Each row of a before or after table is a point. One or more steps were done to the points. Then noise was added and the rows were shuffled. The steps act on columns, c1 being the first. What was done? A step turns or swaps two columns, mirrors them in a line or flattens them onto one, adds a multiple of one to another, or multiplies or shifts one. Angles are multiples of 10 degrees, from the lower column toward the higher: turns from -170 to 170, lines from 10 to 170 but not 90. Use the fewest steps. Two steps may share a column if one is a turn and the other turns, adds or multiplies; they go together, in the order done. Otherwise the lowest column goes first.

Before:
[[-58 -73]
 [ 14  14]
 [ 39  36]
 [ -4  29]
 [ 22 -32]
 [-47   9]
 [-11  73]
 [ 10  18]
 [ 71  56]
 [ 71 -14]
 [-13 -27]]
After, 11 rows:
[[ 44 -10]
 [ 14   3]
 [ 85  15]
 [-14   5]
 [-50 -10]
 [ -5  -3]
 [ 61  20]
 [  5   1]
 [-67  -6]
 [ 11   1]
 [ 17   7]]
Steps: flatten c1 and c2 onto the line at 10 degrees

Before, 13 rows:
[[ 28  64  10]
 [ -7  79   7]
 [-43 -25  29]
 [ 68  37  17]
 [ 13  12  -8]
 [-12  53 -39]
 [ 69  42  -1]
 [-25 -11  11]
 [ 58  57 -12]
 [-80 -30 -26]
 [ 55  23 -37]
 [-80 -51  70]
 [ -1  -5 -19]]
After, 13 rows:
[[-34   4  73]
 [ 27  25   4]
 [  7  -1   7]
 [ 22  75  23]
 [ -6  -9 -12]
 [-34   8 -14]
 [  9  54 -32]
 [ 27 -13  21]
 [-17  -4  35]
 [-10  -8  23]
 [ 33   4  10]
 [ 33  36  13]
 [ 24   2 -31]]
Steps: turn c1 and c2 by -30 degrees; multiply c1 by 0.4; shift c3 by 10

Before:
[[ 13  46   0 -17   5 -40]
 [  6  -2 -12  23  23  18]
 [-27  14 -11  23  24   3]
 [  1 -25   4 -35 -11  26]
 [-57   0  -1  23 -21  10]
 [ 10   3 -14 -37  -2  36]
 [-22 -12  -3 -49 -28  35]
 [ 16 -15 -15  10  -7 -66]
 [  1 -25  44  18 -26  33]
 [ -5   6  95   2 -19  34]
 [ 11 -11  22  26  -8 -69]
 [-24  -7  -9   2 -32  38]
 [ 14 -16 -14 -34  67  11]
 [ 13  13  15 -30 -28  35]]
After:
[[ -9 -14 -59 -56   2  37]
 [-23  -3   8  11 -30   7]
 [ -2   9  87  -9 -18  37]
 [-11  14  20  31  12   3]
 [  5   4 -46 -37  20  37]
 [ 11 -14 -11   1 -11 -66]
 [  4  15 -24 -44 -12  35]
 [  2 -30  47   3 -34  35]
 [  3  46 -12 -14  12 -42]
 [  0 -29 -32 -37   8  28]
 [  4 -14  39  21 -19 -69]
 [  7 -14  -8   4  75  15]
 [ -9 -11 -21 -12 -27  37]
 [  1  -4  19  29   9  17]]
Steps: multiply c1 by 0.4; turn c4 and c5 by -30 degrees; add 1 times c4 to c3

Before (12 x 8):
[[ 13 -16 -17   6  16  -4 -16  33]
 [-37  22  23  31   2   5  87  -6]
 [ 14   3  47  34 -25 -50 -36  52]
 [ 20  34  61 -24 -60 -12 -39  44]
 [-23  15 -35  35  26  -4 -42   7]
 [  1  16  43  25  34  23  43  -4]
 [ 13   4  32  24  38 -18  39 -60]
 [ -6  20  -5 -44 -48 -15  15  50]
 [ -9 -27   1  14 -23  38  21 -36]
 [ 31  -1 -55  29  23   0 -31  31]
 [  1  11 -18  26  18  16  56 -25]
 [  9 -43 -35   4  61  -6 -58   7]]
After, 12 rows:
[[ 15   2 -16  12  10  18  13  37]
 [ 13  44  49 -38  16  93  15  42]
 [  8 -53 -33  48  32  44  52  25]
 [  2  -6 -19   5  32 -54 -43 -26]
 [ -1  20  45  15  41 -58 -33 -13]
 [-37  24  22 -15  26 -56 -80 -18]
 [ 19  81  63 -44 -51  42  31  22]
 [ -6  65  -2 -18 -62  11 -19  35]
 [ 14 -44  32  17  40   6 -42 -53]
 [ 29  22 -55   6  33  18  30  28]
 [-21  27 -34   5  42  29  36   1]
 [ -5 -66   2 -26  -2 -69  -5 -19]]
Steps: turn c2 and c8 by -30 degrees; multiply c2 by 1.6; mirror c4 and c5 in the line at 60 degrees; turn c6 and c7 by 160 degrees; multiply c6 by 1.6

Before, 11 rows:
[[-22   1   2 -49 -47 -69 -10  16  40 -14 -19]
 [ 21  29   0  38  20  40  22  14 -22 -10 -43]
 [ 71 -15   6  -1 -27  -5  35  -6   9 -11  32]
 [  9  -2  25   7  33  22  25 -32  50  31 -19]
 [ -2 -16  47 -20  55 -11   1  33  32  -6 -54]
 [-12 -28  56  -4 -24 -35  15  -4   9  11  21]
 [ 11  -8  51   7  -7  61  22 -10 -10 -35   3]
 [  3  26  15  24  38   4  16 -22   4 -36 -15]
 [ 20  11  70   0  17   3  48  -4  28  -2 -34]
 [ 30 -29 -17 -32  -5  43  50 -13 -93 -37 -41]
 [-20   5   7 -18  30 -22  42  35  47  -2 -21]]
After, 11 rows:
[[ 33   7   7 -27  37  11  83 -34 -33   2  28]
 [ 10  27   0 -24   5 -44  57  33  44  16  28]
 [-41  10 -15  24 -16 -39  90 -27  93 -45  21]
 [ 50 -22  22  28  24 -32  68  21 -19  16  13]
 [ 40  -7  45 -24  55  -8  43 -32  -3 -19  47]
 [  0  27  53   7 -26 -56  62  10  12 -29  -6]
 [ 44   7  70   3  14  -5  87   0  11   7  18]
 [ 35   0   6   6 -24  14  75   0  30 -19 -63]
 [ -5 -26  56   4 -11  41  57  -2 -22 -15 -12]
 [ 21  14   5   0 -17  81  32 -53 -34 -10  28]
 [  7  45  13  14  34 -17  55  32   7  -3  11]]
Steps: turn c1 and c11 by -150 degrees; turn c1 and c9 by -130 degrees; turn c2 and c10 by 50 degrees; turn c4 and c8 by 110 degrees; mirror c5 and c6 in the line at 170 degrees; shift c7 by 40

Before:
[[ -9 -22   9  25 -20  -6 -12  11 -24  26 -26  21]
 [ -5  12 -18  14  -9  24 -21 -20 -35 -36  18   4]
 [ 24   4  -1 -26 -10   5  -8  -4 -34  -6   6   9]
 [-11  29 -33  -5  -6 -17 -32 -13 -48 -44  22 -61]
 [ 16  15 -28  20   9   2   5  17 -29  -9   3   0]
 [-14  -9  18  13 -48 -12  29  11  33  -4 -32  14]
 [  5 -11  -7   8  -7  -1 -14  -2  20  16  10   8]
 [-30  13 -47 -19  14  -8  -3 -22 -47 -28  25 -19]
 [-76  29  15   0  24 -35 -24  38   4 -63  -2 -22]
 [-33 -38  45  26 -22 -10  25  39  10  -9  -1 -16]
 [-10  22 -38 -17 -27  29 -17  10 -29  -3  16 -11]
 [ -7  40  -6 -10  19  30   4 -28  -6  -2 -18 -27]
 [ -8 -34  -7   3  -2   9 -10  23  10 -17 -36   7]]
After:
[[-11  -6 -26  28 -50  78  39  12 -25 -15 -17  13]
 [ 26   3   3 -22 -13 -22 -13   0  33   9   1  13]
 [  8 -11  12  15  -5 -41 -10   0 -15  -6  13   4]
 [-71  28 -16   7  24 -77   9  37   2  48 -36 -25]
 [-29  12  53 -41  13 -11   5 -23  34  27 -15 -19]
 [ 14  15  25 -36   8  20   2  20  -5   8 -13   2]
 [ -6 -23 -18 -28 -20 -36  -8  12 -16 -34  -6  20]
 [-14  24  41 -20 -28 -40 -44  12  25   4   1 -12]
 [-36 -39 -42   3 -20  69  34  42 -31  16   7 -14]
 [ -7  13  23 -36  -8 -55 -45 -18  -3  34 -15   7]
 [ -9 -35  -7   7   2 -26 -19  20  -5  -8 -44   9]
 [ -7  41  -1  -3  16  23 -25 -31   8  -9 -18 -27]
 [ -9  29  39 -47  -5 -97 -21 -15  23  38 -21 -60]]
Steps: turn c3 and c11 by -160 degrees; turn c10 and c11 by 140 degrees; turn c4 and c9 by -110 degrees; multiply c7 by 3; turn c6 and c7 by -70 degrees

Before:
[[-26  -4   5  23  20  49  14 -10  -4 -18 -15  43 -15 -49  24 -14  33 -20]
 [-30  24 -10   3   1  48  20   5 -39  22   5  11 -18 -33 -25  -6  15  -1]
 [ -9  59   6 -10 -12  22  -6   8 -32 -28 -11   3   3 -22 -17  31  27   9]
 [-15  41  41 -13   9   9  -1  51  -3   1  20 -22 -22  18  10 -52   9   4]
 [ -3  36  18  -1 -12  19 -10  25 -17  14   0 -14 -18 -62  11  10 -15   2]
 [-95 -20  11  20 -36 -74  24   7   5  25  -1   8 -34  45 -35 -16  19  19]
 [-21  28 -44   0  -2  33  -7  12 -35   1 -33 -28 -30 -37  27  -4  15  -7]
 [-68 -60  26  51 -29 -49   1  11 -13  30   8 -32 -16  57 -36 -22  22  11]
 [-23  31   1  -5  21  41 -14  -1 -15  -9 -33  11  -8 -25 -10  -7 -16  25]]
After, 9 rows:
[[-32  28 -12   0   2  48 -40   6 -37  21 -33  10 -23   5 -25  -3 -23   3]
 [-57 -59  43 -25 -52 -54 -62  15  -9  36  57 -27 -16  10 -38 -28 -66   9]
 [-11  62  13  42 -22  19 -63   6 -31 -21 -19   8   3 -10 -14  27   8  15]
 [-25  32 -68  10   3  33 -66  15 -33  -4 -35 -30 -29 -36  29  -3 -13  -7]
 [-23  27   7  -6  32  43 -73  -6 -15 -14 -22  17  -3 -29  -6 -12  15  26]
 [-95 -16  14  -8 -58 -77 -40   8   3  29  42   9 -36  -6 -31 -21 -47  18]
 [ -6  45  35 -11 -12  16 -72  28 -15  15 -59 -15 -24  -4  19   8  -2   2]
 [-12  34  66  15  19  12 -64  55   2   1  13 -25 -21  18   9 -53   6   6]
 [-23   5   1  16  34  46 -45 -14 -10 -18 -49  48 -12 -21  22 -19 -30 -20]]
Steps: multiply c3 by 1.6; add 0.7 times c10 to c4; turn c4 and c17 by -130 degrees; multiply c5 by 1.6; shift c7 by -60; swap c11 and c14

Before (10 x 20):
[[  0  -4 -28   8 -14 -22   9  45  19 -10   7   5  12 -26  31 -11  23 -12
    6 -18]
 [ 10   5 -92 -19 -33  -2 -22  18  12 -29  30   6  24  -2 -29   4 -51  38
    4 -44]
 [ 27  -4  41  -4  17 -23  22   1 -11  14 -47 -21  26   1  41 -22  29  17
  -22 -52]
 [-31  29   2   8  25 -43  -9  -8  -7  72  34   3  15 -15   7 -20  13 -19
   -5 -14]
 [ 52 -13 -26  45  20  -1   5  -4  -3 -10  17  10 -22 -20 -26  14 -32  -8
   39 -34]
 [ 35  12  11  46 -30  29  71  -7 -37 -80  59   0   4  -7  13 -21  -8 -20
    1 -38]
 [ 15  14  -5  -4  44 -17 -12  -2   2  14 -25  -2   3   5  29   7 -38  -6
  -25  -5]
 [ -8  78  40 -30   6   1  48 -14  23 -10 -19 -26  55   1  -5  -7   1 -12
  -71 -32]
 [ 25  49 -62  -8  -7   3 -26  23  -8  21 -13   7   8 -35 -21  32 -40  38
  -24  54]
 [ -4  33 -10 -35  -9   4 -38 -18   8  22   1   8 -17  -5  -5  11  32 -16
   23  15]]
After (10 x 20):
[[-39 -95  26 -32 -31  30  72  -1  24 -78  68  -4   4  -8 -35  -8  -2 -22
   34   5]
 [ 41  76 -66  27  -3   0 -27  39 -20  18   0   5   7 -35  -3  12 -40  40
   17 -49]
 [-26 -18 -24   1  25  -1   7  -7   9  -7   9  10 -23 -20 -52   3 -30  -5
   59  30]
 [ 23 100  -4  20  -7   3 -39 -12   6  23  -6   4 -15  -6  30   5  31 -14
    7  18]
 [-44  37 -94  35 -32   3 -23  18  34 -32  12   9  22   1   1   4 -50  36
   12  10]
 [-12  41  10 -12  26 -42 -12   6  23  73  28   7  16 -13  -3  -7  15 -18
  -33  11]
 [-54   5  28  24   6   4  49  10  -2 -11 -29 -28  56  -1  24  -3   3 -11
  -30 -48]
 [-14  30  -9 -23  45 -17 -14   4 -15  13 -18  -5   4   1  18   2 -35  -8
    8 -21]
 [-14 -36 -33 -32 -16 -21  14  43  12 -10  -6   4  11 -26   7  -5  25 -12
    1  11]
 [-56 -37  34 -30  22 -19  22   1 -44  15 -23 -20  28  -1  28  -6  32  20
   19 -12]]
Steps: turn c1 and c19 by 70 degrees; turn c1 and c20 by -110 degrees; turn c2 and c8 by 20 degrees; add -1.5 times c7 to c2; turn c9 and c11 by -50 degrees; add 0.3 times c11 to c3; mirror c4 and c15 in the line at 120 degrees; multiply c16 by 0.4

Before, 14 rows:
[[  0  27 -53  17 -35 -24  27 -24  19   4 -15  14   5   4  11   1  29  -8
   -1  44  -6   8  -2  24]
 [ -9  49  32 -12  -2 -26 -19  87 -30 -39 -15   6   6  48 -18  38  17   0
  -20  28 -27  32  25  45]
 [ 64  -2 -33  11  22 -11   4 -32  29  34   2   2  19 -36  -7   3  28 -17
   15 -10   1 -12   9  12]
 [ 36 -11 -27   5   3 -44  32   4  14  27   0 -14 -13  -9   2   9 -25 -12
   31  24  13  45 -21  23]
 [-33  52 -12 -48   7 -25 -11  65 -10 -69   2 -12   8  58  30  21 -18 -11
   31 -24 -65  17  20  37]
 [ 25   6 -54  22  49 -21   4 -28  53  16  -2  13  24  15  -4  18  24  -6
   22  38  33  38  -9 -17]
 [ -7  38 -36 -74  13  39 -17 -17 -20 -37 -72  -4  51 -24 -38  17 -52 -23
  -16  30 -18  29   4   7]
 [-29 -21 -18 -29  31  46  28  -9 -45 -33 -75   5  54  12 -17  15 -43  11
  -31  10 -35  34  45   2]
 [-23  52  13   0 -15  30 -38  83 -51 -45 -45 -12   1  68  32  35  -9 -16
   17 -20 -49  32 -22  24]
 [-54  45  23 -23 -27  14 -34  36 -23 -36   4 -13   0  35 -19  51   3   5
   41  -9 -72  58  13  31]
 [ 30   0 -39  34  17  -9   7  -4  48  10   8 -11 -27 -41  11 -32  34 -28
   46  64  32  19  32   2]
 [ 18  41 -11 -17  26   4  49 -19  12  35   1 -11   3  13 -13 -23  20  -9
   42  31  18   1  -5   1]
 [ 21  15 -31  -3  18   6   7   9  42  25 -15  35  25 -12  -4 -47   7   5
   13  33 -23  48  -6  29]
 [ -1   8 -24   5   9 -11  33  20  68  31 -13 -26  12 -27  -5  -4  27 -29
  -20  38 -13  22  -6 -22]]
After (14 x 24):
[[ 26  17 -30   2  31  -4   7  46   6  25 -20  31  24 -10  34 -51   5   5
   -8   1 -25  50  12  -8]
 [ 65   0 -32  17  17 -16   5  17  39  30   2  -4  16 -35 -11   4  28 -16
  -21  -7  -2 -15   1 -20]
 [ -9  36 -40 -76   9  37 -17 -24   7 -22 -70  12  47 -28  30  17 -50 -26
   12 -40 -18  30 -10 -11]
 [-32 -21 -15 -33   9  42  29 -43  -9 -24 -74  21  57  11  13  15 -45  10
    4 -18 -35  38 -60 -26]
 [ -8  45  32 -18  40 -27 -16   0 -91 -39 -11  -6   7  48  31  37  17   1
    5 -20 -32  28 -27   9]
 [ 27   7 -60  21   1 -19   5  40  44  17  -1  -1  23  19  42  17  22   0
  -19  -3  36  43  16 -52]
 [ 36 -12 -28  13  23 -39  31  15   4  24   5 -26  -6  -6  20  10 -25 -13
  -22   2  11  42  40   8]
 [ 30   4 -43  41  10  -4   3  44  26   4   9  -8 -27 -41  66 -35  31 -30
  -55  13  30  17  -4 -16]
 [  1   6 -18  12 -22  -7  34  74  10  28 -11 -21  14 -26  41  -6  28 -27
   14  -6 -14  24  -5 -10]
 [ -1  26 -53  16  11 -26  31   9  33   1  -9  -1   1   1  41   1  30  -7
    6   7 -10   6   2  36]
 [ 18  42  -6  -8  13  11  50   1  22  44  -1  -9   4  16  31 -26  17 -14
  -35 -13  15   1  25 -25]
 [-56  43  19 -30  21  16 -36 -12 -41 -34   5   1  -2  26  -8  53   3   7
  -46 -23 -72  59  11  34]
 [-24  56  17  -6  17  33 -33 -17 -94 -43 -45   0   2  69 -21  35 -13 -21
   -6  31 -49  32  28  24]
 [-30  49 -11 -58  31 -20 -14  18 -66 -62   0 -15   2  61 -26  20 -16  -6
  -39  32 -62  16   1   8]]
Steps: turn c4 and c10 by -10 degrees; turn c5 and c24 by -70 degrees; multiply c12 by 0.7; turn c6 and c12 by 20 degrees; turn c8 and c9 by -70 degrees; swap c15 and c20; turn c19 and c23 by 150 degrees

Before (12 x 48):
[[ 18 -31 -23 -10  25  27 -29 -14 -19  29  16  -1 -31 -34 -14 -19   6  -8
  -20  21  12  36  11  11   9  22   5  -9   9 -25   1 -22  25 -12  19 -18
   -5  11 -41  10  -8  21 -22   0  15  33  20  11]
 [ 26   2 -13 -18  26  18  13  41 -26 -19  19  15   4  30 -14 -23  11  -1
   20  -6  25   0  -8 -18 -19  25   0  13  12  17   3  28 -29  36  20  23
   14   4 -17 -24   4   1   9  28  -6 -24  20 -18]
 [ 33  -8 -15  -1 -12  21  -3  -7 -12 -20  14   1 -29  16  39 -13   1  14
  -14  34  29  15 -20  34  -6   7 -40  -7  -1  13  19  -2 -23  -6   1  10
  -11 -27 -42  38  19  11  -6  27  25  12 -17 -30]
 [ 19 -20  23   2   9  16 -14  29 -24 -21  22  19  17 -10  -1 -13  27   6
   -9  27  -1   3 -19 -28  18  -1  16   2  -2 -28  25  14  19 -14  31  -5
    8 -15   5 -22  32  -8 -40   8 -25 -20  -6  29]
 [ -2  12  -7 -14 -13 -31 -10 -17  34 -12   3  23   8   8  10  11  23   4
  -35 -20 -28 -12  -3  32  -9  31 -32   5  25  10 -27 -17 -12  23  -4   1
  -22 -10 -19  11   7 -31 -10  13 -13  17  32   2]
 [-10 -29 -33 -13  -8  15  21  16 -19   8   1   4  16 -15   0   2  -3 -18
  -25  16   6   5  -8 -17  -1  17 -27  -1  31  29  12 -29  11  13  14  24
  -14 -22 -41 -23 -14   9 -20   1  -6  30   7 -23]
 [-20   6  20   6   8   6 -28 -14  36 -33 -20 -36  -1  18  31  -1   9   2
   19  19   8 -10 -21  19   6 -15   1  30  -9  24  -8   1 -23  18 -15  -8
   12  24  10  27  33  27 -27  31  27   6  17   5]
 [-27   1 -20  43 -24  -3   0  15   4 -33 -19 -14 -45  13  13  13 -22 -16
  -14   1  -4  -9  11   8  10  36  15 -25  -5  22   6  -3 -20   9   5  14
    4   7  -1 -16  -1   7 -11 -25 -32 -11   7   1]
 [  5  -6  -7 -17  20  -9  33   2  12   0 -17   7  -5  13 -15  20  15  11
  -39  -3  22  -9  -7   9 -15  11  26 -23   6  34  -8 -25  33  22  28  -3
  -42 -21   9   6  11  21 -21 -29  -3  39 -10  17]
 [-19  12  -6  41 -13  19 -19  40  33 -25  19  10 -22 -18  39  -4  -6 -30
   24  17 -30  38 -22  18 -20  16  22 -12  18   2  25   9 -14   6 -35 -16
  -28  12   4 -19  -7  -1 -33  -2 -16   0  10  -4]
 [ -9 -13  22   8  41 -17  12  29  12  16 -38  22   8 -18 -16   2  30   2
    9   7  29  17 -15  -4   0 -20 -20   0 -30  -9  -5 -21  21  15  -1  -3
  -35  28   7  14  23  -1 -10  33 -19  20  18 -32]
 [ 19  -2  -6  27   5  14 -30  29 -25   0 -28 -23  10   7  11 -18 -22  -9
   10 -22 -13  14 -17  26   0 -14   0   1 -17 -25   2   2  -3  -5  16 -11
  -27  10  -8  33 -26  29 -42 -17   8  30 -12   9]]
After:
[[-21   6  20   0   9   6 -15 -15  36 -32 -20 -36  -8  17  30  -1  10   2
   18  15   7 -10 -30  16   6 -16  -1  28  -9  25  -9   0 -22  18 -15 -12
   -8  25  12  65  31  25 -25  30  27   6  19   3]
 [ 19  -1  -8  32   5  15  -8  29 -28   0 -27 -22  13   9  11 -16 -21 -10
    8  -2 -12  12 -24  27  -1 -15  -2   2 -17 -27   5   4  -1  -6  18 -11
   26  11  -9  94 -27  32 -43 -18   8  28 -10   7]
 [  7  -6  -6 -16  20  -9  -1   5  12   2 -18   6  37  15 -17  20  13   8
  -41 -15  23  -8   4   8 -15  10  -6 -24   7  35  -7 -26  35  21  27  -4
   22 -22   6  38  14  20 -20 -27  -2  37  -8   5]
 [ 15 -30 -22 -17  24  26  -1 -14 -19  31  16  -3  25 -36 -11 -17   4  -9
  -22  41  14  34  -3  11   9  21  -1 -10   8 -28   4 -23  25 -13  20 -21
  -21   8 -39  41  -7  18 -22  -2  17  32  19   9]
 [ 33  -8 -16 -12 -12  20  -7  -7 -13 -23  17   1  23  17  42 -12  -1  15
  -13  43  30  16 -18  35  -9   7   6  -8  -2  12  21  -3 -25  -3  -1   6
  -13 -28 -41  47  18  13  -6  28  25  14 -18 -13]
 [-10 -27 -34 -17  -9  16   2  15 -22   9  -1   5   1 -15   2   6  -4 -17
  -23  15   4   8   0 -19  -1  17   7  -2  30  29  11 -32  12  13  12  25
   23 -20 -41   8 -14  10 -20   0  -3  30   8 -11]
 [ 26   1 -16 -15  24  18  -2  42 -27 -20  21  15 -14  31 -15 -23  13   2
   20 -11  25   1  -4 -17 -21  24   5  14  12  18   2  29 -31  36  16  23
   -6   2 -18 -38   4   0  11  31  -4 -24  15 -16]
 [-10 -13  21   5  42 -16   0  27  10  14 -38  23  20 -17 -14   2  33   1
   11  20  29  16 -11  -5   1 -21   6  -2 -31 -11  -5 -23  22  13  -1  -6
   27  28   9  29  22  -4  -8  34 -20  21  17 -23]
 [-26   0 -22  40 -26  -2   2  14   5 -32 -18 -14  21  15  13  13 -18 -14
  -14   7  -5  -7  12   9   8  33   1 -24  -6  21   6  -5 -18  10   3  13
  -37   7  -1  -1   0   7 -12 -26 -35 -10   9  -4]
 [-19  14  -5  33 -16  18 -10  41  33 -25  17   9  35 -18  40  -3  -6 -29
   23  56 -31  37 -24  19 -20  15   4 -11  16   1  26   7 -17   7 -36 -16
    4  14   4  32 -10  -1 -33  -2 -16  -3  11 -11]
 [ -3  13  -5  -6 -11 -33   0 -17  33 -13   0  22  11   8   9  11  20   2
  -35 -32 -28 -11  -7  32  -5  29  -2   5  27  10 -26 -19 -10  23  -5   0
   20  -7 -21  26   5 -34  -9  12 -15  16  32  13]
 [ 18 -22  24  -5   9  17  -7  29 -23 -20  24  17 -17 -11  -2 -13  28   5
   -9  29  -1   3 -21 -29  20  -4  -8   3  -2 -31  23  15  17 -15  34  -5
   10 -15   6  35  34  -6 -38  10 -24 -21  -6  19]]
Steps: turn c4 and c20 by 20 degrees; add 0.7 times c22 to c20; flatten c7 and c23 onto the line at 70 degrees; turn c13 and c37 by 130 degrees; flatten c27 and c48 onto the line at 110 degrees; add -1.5 times c43 to c40
